Rows are points. Before rounding, the points of a table are all equally far from one centre. They may lie mostly on one side of it. Write the centre, to within rounding.

Points (6 x 2):
[[-13 -67]
 [-24 -67]
 [ 34 -29]
 [-35 -65]
 [ 32 -32]
 [ 12 -57]]
Centre: [-20 -11]

Points, 9 rows:
[[-11   4 -19]
 [-26  57 -66]
 [-55  38 -78]
 [-25  12 -50]
 [-13  72 -51]
 [-17  47 -59]
 [ -2  17 -12]
 [-10  35 -48]
 [-12   4 -20]]
Centre: [-74  54   0]

Points (12 x 6):
[[  5  43  41  -5  -4 -60]
 [ 47   1  55  20  17 -36]
 [ 13  46  40  27 -58 -52]
 [ 35  30  71  -3 -15  -2]
 [ 34  69  42   2   5 -21]
 [ 95   8 -17  24 -37 -70]
 [  4  39  41 -31 -60  -2]
 [ 14  40  50  -6   4 -53]
 [  0  63  40   6 -39  -9]
 [  8  45  12 -39 -67  11]
 [-19  11   1  12 -78 -31]
 [ 41  55  62  11 -38 -17]]
Centre: [ 40  13  -4   0 -28 -21]

Points, 15 rows:
[[  4 -10  34 -24  28 -82  82 -15]
 [ 44 -17   7 -26  -6 -87  42 -20]
 [ 33 -14  -2   7 -33 -79  89  -7]
 [ 47 -10  50 -11 -29 -36  77   2]
 [ 19 -25  22  59 -55 -39  68   7]
 [ 54 -61  23  14 -10   8  62  24]
 [-14   1  41 -48 -53 -56  54 -17]
 [ 38   9  28  -5   3 -45  31 -40]
 [ 20   0  54   5   6 -63  77 -19]
 [ 15 -38  43 -18 -32 -32  79 -31]
 [ 41 -43  29  29 -10 -39  23 -33]
 [-19 -14  71  -8 -32 -80  60  -3]
 [  9 -36  57  32   7 -64  74 -14]
 [ -7  32  32 -10 -17 -80  86   1]
 [ 30 -75  45  -7   3 -68  74  27]]
Centre: [-14 -21   2  -2  -4 -33  36  29]

Points, 18 rows:
[[ 61 -33  52  -3   2   0 -14  -7  37  35 -73]
 [ 26 -16  95 -20  14  28  24 -13  33   8 -54]
 [ 31 -29  21 -21  27   1  -8 -47   3   4 -51]
 [ 37 -11  42 -41  10  -2 -30 -10  21 -13 -54]
 [ 61 -50  68 -30 -12  14  -2  13  25   9 -62]
 [ 50 -37  78 -20 -33 -13  10 -25  15  19 -33]
 [ 15 -26  44 -49 -27   0   5 -38  37  35 -45]
 [ 36 -56  17 -27 -34 -26  13  13  29  24 -61]
 [ 49 -45  83 -12   0 -15  -8  12  49  22 -11]
 [ 49 -53  48 -16  -7 -19 -27  -3  39   8 -41]
 [ 52 -57  68   4 -42   0  14   4  67  21 -39]
 [ 33 -38 -17 -20 -31   2 -21 -43  54  29 -36]
 [ 61 -30  53 -39  -8  -2 -12  22  60  34 -48]
 [ 27 -28  56 -16  29   3  33  40  20 -48 -36]
 [ 37  13  49 -47  40   5  -6   4  21  -3 -52]
 [ 31 -19  48 -47   8  -8 -12  -5  35  -6 -58]
 [ 31 -51  29  -4 -37 -11  24  -3  60 -12 -67]
 [ 52 -42   7 -44  18 -27  10 -11  39  43 -14]]
Centre: [ 31  -3  15   8 -14  36  20  14  22  15  -6]

Points (16 x 12):
[[ -4 -83 -33   7 -63 -23  16  -7 -12 -47  -7  36]
 [ -2 -58  18  51  36   1  18 -12  32 -52   4  46]
 [ 40 -40  48  10 -56 -13  67  42 -28 -95  25  53]
 [ 42 -51   5   7 -18 -23  77  32 -47 -75  13  12]
 [ 49 -84  48 -28 -48 -40  73  23 -27 -71 -12  44]
 [ 40 -60  15  18 -16 -18   5  -8 -42 -27  42  68]
 [  2 -50  33  72 -19 -43  55 -13  25 -56 -28  67]
 [ -5 -89 -16 -10 -55 -24  17  42 -11 -58  22  43]
 [ 74 -59  25  50  -6 -11  74 -19 -32 -31  -6  37]
 [  3 -65 -24 -13 -26 -39  31  11 -39 -29 -24  57]
 [ -3 -75 -13 -11 -26 -31  35 -10 -50 -20 -35  16]
 [ 15 -66  42  -5 -66 -13  92  39 -42  21  22  29]
 [ 44 -19  21  14 -60 -32  82  -6 -25  27 -20  81]
 [  0 -64 -10  23   4 -22  65  52 -41 -34   0  15]
 [ 36 -15  -5  19  26 -27  16 -12  10 -77 -23  66]
 [  0 -15   1  30 -13 -43  82  34 -18 -61 -11  56]]
Centre: [ 39 -19  45   5 -42 -14  15  31  31 -13 -17   2]

Points (24 x 18):
[[  2  11 -31  56  -4  15  13  -7  18  78 -49 -10  15 -11 -70 -21  -1 -25]
 [-25 -44 -24  39 -47  19  -5  -5  10  65 -17 -21  19 -33 -31 -32  25 -29]
 [  2  -4 -65  -4 -17   2   3 -22  39  54 -23 -49  55 -30 -38 -13   2 -29]
 [-17  -2 -32   9 -27  -7  32 -14 -21  63 -19 -48 -11 -65 -31  -4  32 -33]
 [-33  -4 -32  18 -14 -23 -29  23   1  52 -37 -80  19 -41 -51   0  20 -19]
 [  3 -23  -9   5 -55 -13  -7  30  15  27 -35 -36  -6 -44 -59   8  13 -54]
 [-18 -22 -12  41  -1  16  26 -31  21  37 -25 -59  36 -68 -36   9  11 -37]
 [ -6  10   1   4 -40  30   1   3  -1   5 -27 -95  -8 -40  -6 -20   8  19]
 [ -3 -47 -30  -7 -29   5  11 -18   9  11 -28 -64  28 -24 -18   7 -15 -59]
 [ 49 -70   4  54  -7   5  -1   8   4  51 -28 -43  18 -37 -45   8  21 -16]
 [-29 -53  -2  27  -6  22  14 -21 -15  41  -9 -77  19  -8 -17 -19   9  -4]
 [ 10 -11 -25   5 -39 -58 -12  22  15  43 -50 -46   3 -60 -59 -22  -3 -25]
 [ -9 -39  -6  24  -9 -24  30  -2 -30  42  -9 -67  -9 -32 -39 -42  38   3]
 [ -9 -17 -42  16 -40  24 -11  -4  19  56 -16 -18  13 -51 -64 -38  36 -34]
 [ -6 -29  -7  18   7 -11  21 -25  26 -20 -31 -82  -2 -44 -40 -37   7 -29]
 [-16  -6 -41  -5 -22   9   3 -17   1  70 -31 -48 -11 -72 -26 -35  14 -35]
 [  0 -22 -23   6 -43   4  -9  15 -12  44  -1 -70   3 -39 -28 -64  -8 -25]
 [ -9 -35 -22  42 -12  23  17   0   8  32 -30 -44  31 -19 -95 -30  -9  -2]
 [ 11  -3  -1  -6 -27  29  39 -24  16  16 -14 -72 -17 -47 -34 -35  12   0]
 [ 31 -52 -26  29 -21  31   9 -11  13  37 -18 -48   9   1 -66 -22  29 -16]
 [  4 -32 -48  27 -11 -10  -4  49  43  49 -53 -40  35 -21 -25 -14  26 -10]
 [ -2  -4 -14 -30  -5 -13   3 -28 -39  10 -43 -71 -10 -60 -45  -5  15 -48]
 [  9  -9 -66  39  -2  -8   7 -37  -3  76 -19 -24   2  -6 -27 -41 -22 -39]
 [-23 -32 -41  13 -34  10  10  18  16  46  -1 -19  14 -76 -41  20  21 -37]]
Centre: [ 13  -2 -15  15   8  -3 -17  -4 -11  10 -22  -5  12 -32 -18  -7  -2   3]
